Each row of a before or after table is a point. The points were changed in one or more steps. Then noise was added and the rows were shuffled. The steps act on how far a point lies along the listed directions, d1 being the first. What was done? A step turns or swaps two directions, mirrors them in a line or flattens them onto one, adds a multiple of one to another, or multiplies one. Angles are multiples of 10 degrees, from the lower direction toward the higher: turns from -170 to 170, lines from 10 to 170 but not 90. Use the fewest steps. Two steps may share a direction if one is a turn and the other turns, adds or multiplies; they go together, in the order done. Otherwise the lowest direction goes first.

Directions:
(1): 24 -1 -60
(2): 6 64 1
(3): 60 -6 25
Before (9 x 3)
-15 1 10
-17 -33 8
31 -27 -21
19 -25 5
-23 -46 1
20 -28 -41
-14 -2 14
48 0 -11
-32 -4 1
After (9 x 3)
0 -1 18
-3 -49 -40
6 -7 19
15 9 -47
-16 -12 27
-7 -69 14
-19 -94 15
-29 -49 -40
10 -48 -16
Steps: turn d1 and d3 by -60 degrees; multiply d2 by 2

Directions:
(1): -31 -35 -8 41 64 16
(2): -37 -41 21 24 -60 28
(3): -62 60 -26 12 -7 -1
(4): 6 -29 -84 -14 -16 5
(5): 40 31 -9 34 -4 67
(6): -24 -3 10 -68 18 53
Before (11 x 6)
-12 -1 -14 -22 34 -5
-6 11 13 21 36 8
-19 -10 -2 -27 7 -22
-13 -13 5 -18 26 -14
61 1 12 -7 28 -15
-19 13 43 15 42 7
72 -4 12 -21 2 16
-12 3 -2 24 10 1
50 -26 17 4 30 13
-21 23 -5 35 36 19
4 1 14 23 32 -2
After (11 x 6)
77 -19 20 -8 27 -15
73 -49 29 0 34 14
-20 -8 -6 -25 5 -21
-12 -15 8 -20 26 -16
-8 18 12 21 36 10
94 -27 19 -26 5 18
7 -2 13 23 34 -2
-13 3 -15 -21 34 -4
-23 17 41 18 42 8
-17 10 -4 22 13 2
-34 35 -9 38 32 16
Steps: multiply d3 by 1.6

Directions:
(1): -60 4 -27 11 -6 52 0 -76 14 -36 -28
(2): 42 7 16 -47 64 -27 3 -71 -29 9 -20
Before (14 x 11)
-33 16 -11 17 -32 28 3 -11 10 -15 1
0 -5 9 -1 6 14 -8 -23 2 -12 -15
43 12 -1 -44 50 -36 9 -36 -24 20 -1
-3 2 4 -22 30 -6 14 -88 -9 -15 -12
-34 10 -1 -12 22 13 5 -95 -9 -18 -40
2 6 -7 23 2 -7 -7 23 26 1 -2
-40 13 -20 11 -12 30 3 -8 0 -9 -25
15 -1 12 -30 41 -12 -4 -25 -19 -4 0
16 6 4 -12 21 -8 9 -12 -8 -16 -13
-19 4 -8 -6 17 24 -5 -42 -2 -8 -29
-32 15 -15 22 -20 26 -1 17 15 5 -4
-44 5 -17 41 -60 19 5 73 24 -1 31
-25 10 -8 11 -26 18 -16 -8 11 -9 7
-22 -6 2 23 -16 11 -8 13 4 -16 9
After (14 x 11)
37 19 18 -23 15 -26 4 -7 -19 15 7
19 -4 20 0 12 -20 -6 14 -13 2 12
22 15 7 -26 31 -18 5 -5 -27 18 -20
-21 1 -3 -11 17 9 14 -90 -1 -23 -14
-11 4 -7 3 3 13 9 -14 3 -29 -16
8 -4 13 -5 12 9 -7 -23 -1 -8 -14
-40 -3 -10 1 4 29 -6 -28 4 -28 -4
27 16 10 -12 21 -20 1 20 -10 31 1
-11 12 10 -26 39 -5 6 -94 -19 -7 -38
26 12 14 -18 9 -21 -15 -5 -10 13 11
4 5 1 -18 32 7 -4 -40 -11 2 -27
14 7 -1 17 9 -16 -8 24 23 6 0
-56 9 -44 12 -18 41 7 -42 17 -25 -9
46 8 22 -11 2 -51 8 77 -14 38 39
Steps: swap d1 and d2

Directions:
(1): -52 -10 -39 -33 -31 -41 -46 51 -4 -43 20 -7 -27 -4 22 -10 -25 90
(2): 14 -12 72 -73 -46 -69 7 -11 21 -6 9 -19 -12 55 -45 -19 1 -24
(3): 12 -70 30 -46 26 24 39 32 -12 73 37 -4 25 -26 -12 44 -17 52
Before (14 x 18)
31 31 7 35 10 15 2 -28 19 3 -22 13 -12 15 -29 -13 28 -73
37 -34 36 -32 3 15 35 0 14 42 7 -1 43 13 -32 26 4 -14
23 -9 33 -5 4 -3 6 -6 6 7 5 -1 3 18 -5 19 6 -24
4 -23 19 0 11 9 24 9 -8 17 15 -3 14 -16 -11 12 18 8
21 12 18 25 10 13 33 -42 -10 21 -8 9 16 15 -20 -6 14 -53
17 -25 23 -23 26 20 17 40 -5 28 26 -14 15 -20 5 34 -11 42
-14 -16 11 -29 -19 -22 -10 30 -8 9 17 -4 -3 -19 3 9 -15 31
-33 10 -59 18 -5 7 -37 31 -12 -41 -5 -9 -9 -22 33 -4 -30 31
35 -24 48 -10 14 6 47 -34 12 51 10 -23 20 18 -35 12 2 -28
15 22 33 -9 -4 2 23 -24 -1 7 -3 -12 -1 17 -14 -11 36 -57
40 -3 52 0 14 17 42 -31 -1 32 0 11 13 8 -3 5 9 -66
-1 31 -69 95 40 62 -14 -9 -1 -3 -19 29 23 -37 34 1 8 -4
-11 22 -34 44 7 27 -9 -5 -9 -2 -7 15 -11 -22 16 5 7 4
1 31 0 29 32 28 3 -19 -7 -4 -27 28 21 -13 4 -6 12 -45
After (14 x 18)
21 -27 36 -34 17 8 19 39 -1 26 26 -18 13 -11 -2 32 -10 36
19 -4 5 22 20 24 2 -2 -1 9 3 7 9 -3 12 27 5 -15
23 9 63 -38 -45 -66 -1 -29 38 -13 -3 -7 0 63 -48 -33 10 -48
34 3 25 27 32 43 40 -28 -10 33 -2 16 19 -11 15 13 9 -56
-18 -14 -5 -12 -9 -6 -12 32 -11 10 15 2 0 -32 13 15 -13 36
8 24 37 -9 8 -8 7 -25 3 -6 -22 18 16 15 -20 -18 13 -57
1 13 28 -19 -31 -32 -2 -15 11 -7 2 -2 -22 25 -23 -10 7 -16
3 -24 21 -2 9 7 25 10 -8 16 14 -4 14 -16 -11 11 19 7
9 29 -6 30 22 40 19 -18 -12 9 -7 -3 5 -13 10 -3 36 -42
18 14 10 32 14 21 33 -41 -13 21 -9 9 17 8 -15 -5 13 -50
26 -17 2 36 44 52 43 -27 -2 54 4 -12 27 -18 -8 24 2 -12
-21 0 0 -41 -41 -50 -31 22 6 -47 2 -25 -18 23 -5 -20 -29 14
30 -27 -3 5 28 52 31 5 2 46 4 7 50 -15 -8 36 4 -1
30 32 1 41 14 20 1 -26 18 3 -23 15 -12 9 -25 -10 28 -71
Steps: multiply d2 by -1

Directions:
(1): 95 38 6 -5 -43 32 18 22 -13 14 -11 -4 -12 -7 8 40 -20 -36 -22 -18 6 -6 46 -13
(2): -30 27 -59 -17 34 -13 -4 27 -32 -1 0 -38 2 12 5 12 -46 30 10 -4 35 -58 38 -45
(3): -3 -28 -27 -35 1 -33 46 17 -27 34 3 49 -14 1 -65 32 16 -44 -4 11 0 -23 -43 -26
(4): 17 -22 18 -13 10 -26 67 -13 38 -5 -48 -25 -9 -54 -21 -40 3 30 12 -56 -1 -29 16 -3
(5): 10 -4 39 37 -19 6 3 -13 -35 -28 -10 -47 -24 48 2 -16 -11 -26 36 -14 -38 -38 -53 -47
Before (13 x 24)
-17 -44 27 17 -5 -18 1 -38 -24 0 1 33 -6 35 -69 -4 40 -48 28 31 -35 11 -95 -13
56 -7 23 34 -45 21 10 -7 -67 -7 3 -13 -10 58 -9 20 0 -78 17 10 -40 -1 -71 -29
-37 -47 30 10 14 -4 -43 -29 22 -7 4 3 12 -9 3 -37 30 41 4 1 -26 37 -20 26
-61 -37 17 25 10 -16 0 -19 -48 -27 4 -25 -23 54 -31 -24 6 -15 44 8 -34 -30 -87 -32
1 23 -3 -9 2 7 7 23 6 17 -27 -12 -2 10 7 -2 -21 19 -7 3 12 -13 40 -6
-52 -16 -7 12 38 -2 6 4 17 -9 -37 -50 9 -24 10 -61 -29 57 19 -24 8 -32 5 -15
12 -32 15 -37 -3 -27 72 -4 21 15 -9 19 -16 -46 -54 -11 23 -19 6 -30 15 10 -4 -4
32 -38 35 12 -43 -3 8 -17 24 4 -5 24 -2 -1 -12 -19 33 -35 -2 5 -36 16 -45 3
-45 -32 39 22 -19 -5 -33 -11 10 -19 23 6 6 24 -2 -33 41 -4 26 29 -35 47 -69 28
-29 -25 42 37 -12 8 -25 -15 11 -3 24 19 15 19 0 -11 54 -9 5 33 -34 41 -37 27
-17 -53 42 26 -6 -10 5 -26 36 -29 -19 0 12 -16 -11 -52 31 6 13 11 -29 10 -41 24
-56 -42 -9 -16 35 -55 55 -19 14 11 -10 29 -4 -26 -65 -34 39 7 12 4 -17 -15 -28 6
3 -10 -4 -32 10 -26 64 19 -15 12 -29 3 -17 -5 -51 -1 5 -8 12 1 7 -58 -14 -57
After (13 x 24)
34 -24 47 28 -41 12 -15 -23 35 -13 -7 -1 6 -3 22 -34 24 -13 0 -2 -35 25 -22 15
-22 -40 38 33 2 -1 -13 -26 38 -41 -19 -23 17 -14 9 -61 16 28 16 6 -21 7 -19 23
-54 -41 30 30 4 -13 -1 -26 -39 -29 3 -21 -23 51 -26 -27 16 -17 42 9 -42 -16 -94 -21
-1 19 -10 -18 2 0 18 26 -1 25 -27 -1 -5 11 -9 7 -18 11 -7 5 12 -19 30 -13
22 -32 38 -23 -14 -14 60 -15 38 5 -11 16 -13 -48 -36 -22 32 -13 5 -32 7 31 -3 14
-7 -37 57 40 -14 4 -22 -55 -1 -17 1 18 0 32 -38 -24 44 -33 27 26 -45 39 -84 13
17 -24 23 -25 -7 -21 68 8 1 14 -30 25 -20 -11 -55 -5 28 -28 7 3 -10 -29 -34 -35
-57 -23 -25 -3 41 -16 23 13 4 2 -35 -37 4 -22 -14 -48 -30 46 19 -21 12 -48 -8 -29
-43 -35 17 13 22 -2 -54 -24 16 -14 3 -17 17 -5 19 -38 15 57 9 -3 -16 26 -1 18
-51 -17 38 32 -12 5 -52 -12 15 -32 22 -19 12 26 24 -42 25 20 28 25 -29 45 -43 28
-34 -9 39 48 -6 18 -44 -15 15 -17 24 -8 20 21 25 -20 37 14 10 30 -26 39 -12 28
-44 -45 18 -3 23 -43 48 -32 30 5 -10 31 -3 -31 -52 -45 52 5 9 3 -29 10 -31 28
60 -3 40 48 -50 32 -3 -15 -54 -17 2 -22 -6 55 10 9 1 -69 17 8 -43 13 -64 -14
Steps: turn d2 and d3 by 40 degrees
